Each row is a point. Each copy is the shape, with its points in the same order, stretched, turned, moved and blurred by noise. Is it also mirrored, or only turned?
(in the rows, 128 means zero)

Shape (8 x 3):
[[127  83  66]
 [ 86 172 148]
 [139  92 125]
 [114  90 131]
 [181 137 104]
 [ 62 132 199]
 [105 189  76]
 [123 131 151]]
Copy 1 (8 x 3):
[[ 72 153 158]
 [171 169  95]
 [110 112 136]
 [107 120 115]
 [135 132 189]
 [158 121  47]
 [149 216 155]
 [146 126 119]]
Copy 1 is: mirrored
Copy 2 (8 x 3):
[[113 188  94]
 [141  40 125]
 [121 143 147]
 [107 133 144]
 [196 149 112]
 [ 99  39 183]
 [161  77  68]
 [141  90 152]]
Copy 2 is: mirrored

Shape, 10 rows:
[[144 176 154 104 111  75]
 [207 124 142 171  65 163]
 [ 91 122 102 121 139 114]
 [ 76 115 139 142 155 166]
 [141 101 181 155  82  69]
 [ 64 208 105  72 143  78]
 [152 110 153 187 140 112]
 [ 97 134 140  84 137 145]
 [202  98 111 138  72 141]
 [ 56 168 111 116 110 131]]
Copy 1 (10 x 6):
[[112 184 192 134 131  91]
 [222 138 165 152 101 134]
 [ 80 122 131 107 129 115]
 [ 90  76 149 125 142 155]
 [147 129 152 190 125  80]
 [ 13 195 186  87 126 125]
 [159 120 123 171 163 130]
 [ 82 106 185  99 129 123]
 [205 129 149 115  95  98]
 [ 56 140 165 120  97 148]]
Copy 1 is: only turned
Copy 2, 10 rows:
[[116 136 142  89 133  78]
 [188 154 206 159  55 148]
 [105 115 110 145 154 157]
 [108 118 163 181 179 178]
 [101  76 181 138  69  77]
 [ 73 160  86  71 212 133]
 [122 117 167 194 108 101]
 [125 114 153 124 182 162]
 [198 122 165 146  51 151]
 [ 78 147 133 115 166 182]]
Copy 2 is: only turned

Shape (12 x 8):
[[144 155 153 183 177  83 139 192]
 [117  88 125 163 153  73 117 139]
 [113 139 112 133 120 140 139  74]
 [139 223 175 191 174 238  69 115]
 [172 139 118 158 114 106 208 134]
 [159 152  63 172 166 136 121 112]
 [ 82  95 164 183  96 118 150 139]
 [146 169 104  59 107  88 106 117]
 [127  89  73 123 165 126 103 141]
 [ 88 108 173 119 190 130 182 130]
 [115 112 150  88 114 152 144 160]
 [191  87 145  59 106 109 107  95]]
Copy 1:
[[ 88 195 144 140 126  49 118 167]
 [ 72 120 146 105 109  57  99 132]
 [ 98 118 135 127 124 141 117  74]
 [ 88 207 179 195 166 212  56 155]
 [130 137 109 160  99  74 164 106]
 [ 88 130  89 161 169  92  87 101]
 [ 67 137 164 120  40 121 120 139]
 [174 132 100  54 149  98 108  71]
 [ 80  84  92  93 153 100  89 139]
 [ 54 131 183 117 136 130 180 148]
 [125 113 131  78 100 154 140 154]
 [193  62 149  81 138 105 116 101]]
Copy 1 is: only turned
Copy 2, 12 rows:
[[104 139 175 165 198 116 150 180]
 [ 86  91 141 136 124 144 174 149]
 [101 164 100 131 113 146 129  82]
 [155 249 247 128 157 191  54  98]
 [129 162  74 189 173  98 177 129]
 [119 196 107 108 158 183 163 152]
 [ 92 102 137 209  93 139 118 134]
 [118 159  85  58 130  68 119 115]
 [122 106 109 100 151 183 147 148]
 [ 82  82 147 164 190 143 114  71]
 [145 100 113 152 150 112  89 108]
 [184 100 116  84 113  76 171  78]]
Copy 2 is: mirrored

Shape:
[[137 177 146 106 161  71 117 128 159 187 183]
 [120 175  93  90 126 131 160 141 160 174 142]
 [130  57 164 123 108 121 168 175 143  75 145]
 [150  52 154 127 159 142 124 105 111  38 111]
 [100  77 144  94 166  85 124 139  64  95  99]
 [ 71 148 126 194 135 138 127 169 144  77 142]
 [ 93 121 127  60 153  75  90 102 184 213 141]
 [115  83 138 154 203 161 131 174 147 119 129]
 [116 162 154 145 170 104 138 146 132 118  75]
 [128 112 118 162 151 166 116 152 103 121 160]
 [121 126 177 150 104 161 122 179 126 127 123]
 [135 103 114 131 118  81 165 117 159 221 158]
 [ 64 151 175 155 176 163 158 109 106 110 118]
 [126 153 101 111 128  79 106  87 169 229 126]]
Copy 1:
[[105 146 213  90 130 109 133 146 123 176 124]
 [134 141 135  73 107 138 164 178 128 168  98]
 [101  67 146 137  85 185 108 193 138  36 121]
 [134  91 120 119 156 185  61 118 121   7 148]
 [ 83  93  89 106 120 110  74 114 104  65 156]
 [ 75 153 115 163 166 186 148 187 178  91 137]
 [ 84 138 163  59 142 110  88 137 105 190  49]
 [ 83  73 111 108 198 179 130 171 128  90 151]
 [116 129 103  95 150 115 104 163 187 124 171]
 [116 111 117 146 167 183 140 157  93 111 156]
 [114  93 121 154 110 198  98 200 147 133 164]
 [132  74 171 121 108 100 164 158 116 173  67]
 [ 98 116 101 105 140 195 128  82 185 125 174]
 [144 145 154  91 148  89 122 142 120 209  58]]
Copy 1 is: mirrored
Copy 2 (14 x 11):
[[146 179 109 100  92  71 124 158 200 136 201]
 [123 156  98  96 131 140 180 153 173 129 169]
 [146  41 149 165 111 110 163 191 133 121  90]
 [176  35 148 143 121  96 121 102  85  99  80]
 [129  96 116 128 131  55 127 126  62 137  93]
 [ 84  99  96 181  98 131 111 152 140  52 119]
 [103 168 124  58 112  66 122 120 208 181 142]
 [127  92 124 144 176 104  81 155 158  96 115]
 [152 173 106 144 147  81 133 133 124  86  97]
 [125  88 106 171 130 136  98 138 129 118 160]
 [129 133 139 177 118 155 115 179 133 127 101]
 [131 131 110 143 135  68 183 125 217 200 172]
 [ 96 143 170 166 155 106 115 110 117  76 134]
 [123 191  84 102 111  77 146  89 208 184 158]]
Copy 2 is: only turned
Copy 3 (14 x 11):
[[110 159 142 105 135  69 109 177 154 146 160]
 [123 158  97 100 127 111 165 156 167 137 105]
 [159  24 155 152 104 135 134 120 138 106 104]
 [155  43 154 137 171 161  89  63  96  86 134]
 [112  70 160 132 171 122 114 114  43 138  79]
 [ 59  83 101 205  95 132  88 114 156  81 120]
 [ 99 133 146  43 149  65  74 156 148 177  97]
 [117  47  99 148 171 164  80 149 132 128 141]
 [ 78 129 155 163 184 134 109 139 146 108  95]
 [136  97  92 159 112 163  90 119 106 124 141]
 [126 100 150 162  90 178 102 161 144 105  92]
 [138 115 139 116 118  97 126 135 181 225 122]
 [ 36 107 147 141 153 176 122 123 119 118 138]
 [108 180 131  86 138  80  90 135 177 197 100]]
Copy 3 is: only turned

Shape (18 x 12):
[[136 111 145 204 128 119 102 115 139 112 116 151]
 [131 119 132 104 119 142 129 133 140 150 118 146]
 [114 148 154 141 129 163 117 116 118 126 149 148]
 [112 117 138 153 126 151 122 116 126 145 146 147]
 [112 144 151 119 132 158 113 112 129 143 130 145]
 [113 115 155 109 122 107 135 110 130 146 154 106]
 [114 123 106 115 135 167 120 116 132 126 120 105]
 [128 140 116 142 238 124 134 128 145 149 124 134]
 [131 118   7 172 124 140 138 111 140 152 119 150]
 [186 132 144 122 148 166 101 110 140 156 118 155]
 [116 130 157 112 134 167 105 107  42 144 136 130]
 [125 115 146 144 134 139 122 131 118 153 116 134]
 [117 122 123 113 125 156 130 181 127 101 136 116]
 [120 109 151 106 171 160  88 113 116 143 148 135]
 [112 119 139 111 119 160 136 160 131 118 145  40]
 [121 128 149 139 160 131 114 112 128 115 198 145]
 [134 130 155 139 117  49  64 137 115 153 128 105]
 [119 129 129 109 150  79 138 170 126  75 115 126]]
Copy 1, 18 rows:
[[161 143 115 173 169 112 131  92 112  92 104 162]
 [125 123 151 122 128 119 131 129 120 133 138 172]
 [120 147 153 160 119 114 139 104  71 112 147 148]
 [119 126 152 166 140 103 142 111 100 128 125 155]
 [121 137 158 142 135 115 127 106  78 132 144 161]
 [125 135 117 106 141  85 114  91 124 149 152 128]
 [ 97 101 139 128 141 143 110 126 116 122 140 140]
 [ 91 164  87 131 199 168 190 131  94 152 119 161]
 [ 70  68  93 190 120 159 156 151 161 105  62 208]
 [172 125 130 147 132 152 159 129  84 134 163 194]
 [137 116 155 147 101 115 100 133  45 149 126 109]
 [142 132 150 149 146 128 133 110 109 140 113 143]
 [109 133 163 119 139 138 114 163 150 103 148 104]
 [116 126 141 142 170 118 128 124  69 157 169 153]
 [114 113 147 103 150 154  99 111 162 133 178  57]
 [110 156 115 154 152  72 146 114  90 119 167 140]
 [170 177  61 153 156 113  50  79 133 158 124 132]
 [124 182  94  64 160 118 101 146 143  91 107 118]]
Copy 1 is: only turned
Copy 2, 18 rows:
[[117  84 125 191  99 151  80 109 123 114 106 169]
 [124 101 141 111 120 152 134 138 145 104 116 141]
 [106 147 124 127 107 175  98 127 139 114 127 152]
 [ 97 116 137 126  96 168 110 109 131 103 112 145]
 [106 135 130 113 120 173  98 138 150 112 115 152]
 [ 96 118 151 108 152 161 141 104 118 154 106 137]
 [ 86 117 102 117 137 146 118 134 135  91 124 116]
 [125 107 180 135 139 145  44  88 132  65 116 101]
 [138  73  98  97  59 105 114  83 156  64  89  70]
 [136  83 150 117  92 177  73 174 137 110 146 152]
 [ 86 145 126  65 107 166  95 152  75 111 136 178]
 [110 100 143 128 117 159 109 129 106  95 100 153]
 [101 139 118 153 138 116 162 139 125  79 135 118]
 [ 65 119 155 103 113 157  81 143 128 101 141 152]
 [ 63 138 108 148 182 148 173 143  82 109 114  97]
 [ 90 146 162 135 102 156  97  88 142 137 153 131]
 [116  94 159 132 141 105 104 154  93 180  46 160]
 [139 128 137 166 176  81 141 104 130 114 130 137]]
Copy 2 is: mirrored

Shape:
[[ 67 150  71 175 120 104 148 142  94  68 103 139]
 [ 75 118 133 111 140 153 135 101 141 127 118 110]
 [162 125 133 143 132  58 119 184 164 152 164  69]
 [168 156 169  82 128 121 154 135 148  77 147 167]
 [145 159  78 141  58  53 199 109 122 170 167  84]
 [164 142 134  73 117  63  94 122  83  96 118 133]
 [ 93  73  77 184 175  99 160 178 122 157 133 172]
 [168 166 149 159  89 102 114 128 146  98 138 115]
 [137 176 156 132  77 167 151 120  70 160 139 121]
 [147 162 133 132  76 146 172 132 180 151 135 108]
 [154 139  93 139 105  77 148 115  73  87  87  86]
 [ 84 145 138 182 121 121  93 163  84 125  92 124]
 [101 108  74 184 146  88 165  85 178  94 157  96]
 [108 105 143 153  62 162 100 190 116 137 168 176]
 [155 104 160 145 147  72 176 154 142  83  80 144]
 [165 124  58  69 164 150 174 143 172 105 126  90]
 [109  72 153  70 157 132 135 157 116  61 171 124]]
Copy 1, 17 rows:
[[ 96 148  50 134  91 104 116 127  79  91  77 118]
 [115 143 124 127 146 129 161 120 169 161  75 133]
 [182 101  92  67  98  65 133 177 234 114 173 104]
 [176 168 137  72 141 145 105  70 154  78 163 153]
 [219 123  77  49  47  30 150 101 147 166 116 139]
 [180 168 105  58 131 108  30 117 169  93  85 132]
 [101  86  45 158 126  62 142 145 153 110 125 217]
 [167 143 138  93  93  98  84 122 138 119 170  80]
 [217 159 154 121 136  98 129 155  90 156 100 137]
 [184 107 139  76 111 122 158 113 136 170 163 122]
 [187 107  84  98 101  79  78 104 119 100  68  89]
 [104 132 113 131 139  94  96 207 105 113  93 111]
 [106 129  69 147  63  64 171  59 180 141 129 106]
 [146 142 138 146  75 152  92 206 125 130 146 199]
 [131  71 128  77 137  90 112  79 151  47 138 143]
 [200  93  41 106 145 165 152  74 194 144 125 120]
 [157 160 110 137 107 167 136 122 221  55  90 170]]
Copy 1 is: mirrored
Copy 2 (17 x 12):
[[116 114 104 214 138 103 178 116 144  93  39  92]
 [109 126 107 121 133 166 178 105 132  94 127 123]
 [159 106 133 147 118 106 114 172 176 111 172  24]
 [156 161 186 146  96 101 141 130 115 110 145 172]
 [164 140  58 164  29  77 188 115 214 144 127  38]
 [163 148 131 130  64 127 105 160 102 109  67  86]
 [140  68  78 156 188  84 139 152 166 152 126 101]
 [149 139 144 206  82 144 110 114 158  99 137  92]
 [107 147  78 186  51 191 175 124 132 167 151 112]
 [147 165 119 156  78 148 172 107 226 110 171 117]
 [195 130  98 192  81 145 160 142 158 129  44  60]
 [ 83 106 110 212 143 164 112 139 136 133  83  72]
 [180 105  83 164 146  95 171  72 190  59 131  62]
 [ 65  74 102 186  69 134 115 170 151 104 157 153]
 [190 107 202 165 128 120 115 121 171 141  90 104]
 [205 161 136 108 148 134 221 188 174  99 134 129]
 [129  59 159 105 138 120 175 161  82  71 141 136]]
Copy 2 is: only turned

Shape, 17 rows:
[[124 144 132 124 109 140 170 153 223  91 143 124]
 [128  56  84 139 103 166 138 142  78 176  97  67]
 [137 102  57 160  87 132  81 179  96 168  89 103]
 [134 111  46 145  89 140 135 127  25 190  82  66]
 [124 117 157 121 162 116 103 127  99 151 154 126]
 [147 176 165 156 149 188 119 110 110 113 133 155]
 [120 136  95 163 134 146 117 137 119 142 188 150]
 [152  99  98 143  92 137  92 145  86 203  70  63]
 [100 142 179 138 102 114 151 134  83 118 149 162]
 [114 143 143  95 145 171 105 175  87  99 153 126]
 [132  95  87 146  55 149  88 147  79 140  90 103]
 [119 104 152 170 147 142 117 149 112 126 114 158]
 [147 193 132 124 149  76 165 167 212  60 127 127]
 [156 125 169 168 159 149 165 186  66 113 150 149]
 [171  55  50 126  96 128 103 108  70 133  82  99]
 [ 83 144 134 124 173 157 141 149 106 129 110 190]
 [ 83 158 121 176 145 106 137 143 204  39 128  77]]
Copy 1:
[[127 137 130 190 134  68 175 140 198 126  92 103]
 [162 103 128  81 125 141 149 115  63 170  53  85]
 [196 137  92 121 124 140 105 157  77 137  54 130]
 [125 146  84  39  78 166 137 123  43 164  57 113]
 [111 125 137 112 127 138  80 127 136 163 167 104]
 [ 88 184 135 130 159 142  99  63 158 141 140 145]
 [129 137  75 129 146 131 126 124 102 137 150 138]
 [159 145 129 114 109 160 107 138  63 158  50  94]
 [ 75 106 164 129  98 130  97  95 134 140 171 140]
 [ 70  95 108 134 184 148  90  91 155 121 111 124]
 [162 116 101 129  85 156 112  95  89 122  55 124]
 [150 123 161 132 157 119  98 107 125 133 144 147]
 [ 99 167 129 158 131  19 114 193 223 110  94 138]
 [ 79 116 169 123 186  86  73  82  98 143 133 156]
 [198 120  74  60  68 137 127  80  95 172  39 107]
 [114 119 146 101 171 155 110 130 173 126 152 176]
 [130 171 128 140 134  46 131 150 184  45 122  78]]
Copy 1 is: mirrored
Copy 2, 17 rows:
[[143 173 203 158 136 159 150 162 209 115 182  94]
 [ 45 109  55 143 110 152 181 165 106 150 130  59]
 [ 74 181  17 110 129 143 147 185 129  96 161 122]
 [ 81 143  17 103  85 154 191 165  54 148 104  76]
 [104 105 125 127 159 123  65 135  93 126 163 101]
 [154 138 160 164 136 196  62 149 126 144 105 152]
 [129 130 124 135 104 174 105 164 133 121 209 153]
 [ 74 157   7 118 127 132 119 151 116 138 107  60]
 [113 175 180 179 134 125  95 152  74 171 144 134]
 [ 63 134 172 101 148 163  73 184 107 116 146 138]
 [ 57 174  56 145  98 129 131 197 119 102 119 113]
 [ 97 147 119 176 177 161 101 141 115 139 151 144]
 [199 197 189 110 191 143 139 168 167  89 174 104]
 [118 133 147 166 198 172 110 207  69 195 149 158]
 [ 85  85  22 131 118  96 179 192 111  83 100 100]
 [ 95 146 159 111 180 165 125 101 116 145 149 175]
 [130 195 188 170 154 196 157 142 150  38 198  68]]
Copy 2 is: only turned
Copy 3 (17 x 12):
[[147 180 186 142 163 143  86 166 230 101 128 107]
 [ 63  74 134 142 123 107 169 115 122  86  48  99]
 [112  66 111 149 142 111  93 122 115 129  38  84]
 [ 89  73  64 139  96 119 193  60 112  86  23  78]
 [102 139  95 100 147 117 157 143  81 134 155 134]
 [139 189 144 166 138 165 143 137  93 168 154 110]
 [124 149  88 168 199 159 121 150 111 126 135  89]
 [ 87  85 106 114  88  86 142  96 115 140  40  84]
 [151 163 102 156 117 109 140 151  90 101 162 151]
 [142 110 142 136 136 169 160 201  91 128 142 116]
 [122  60 142 167 102 117  98 104 102 110  69  91]
 [127 147 146 137 165 114 117 148  79 137 115 155]
 [213 189 159 100 179 131 101 143 246 121 132 131]
 [150 163 118 186 185 107 202 170  96 138 124 135]
 [ 99  30 133 141 121 122 134  43 129 109  73 118]
 [125 163 110 126 142 183 138 172  89 124 108 177]
 [195 208 209  87 205 131  84 127 180  62 107  97]]
Copy 3 is: only turned
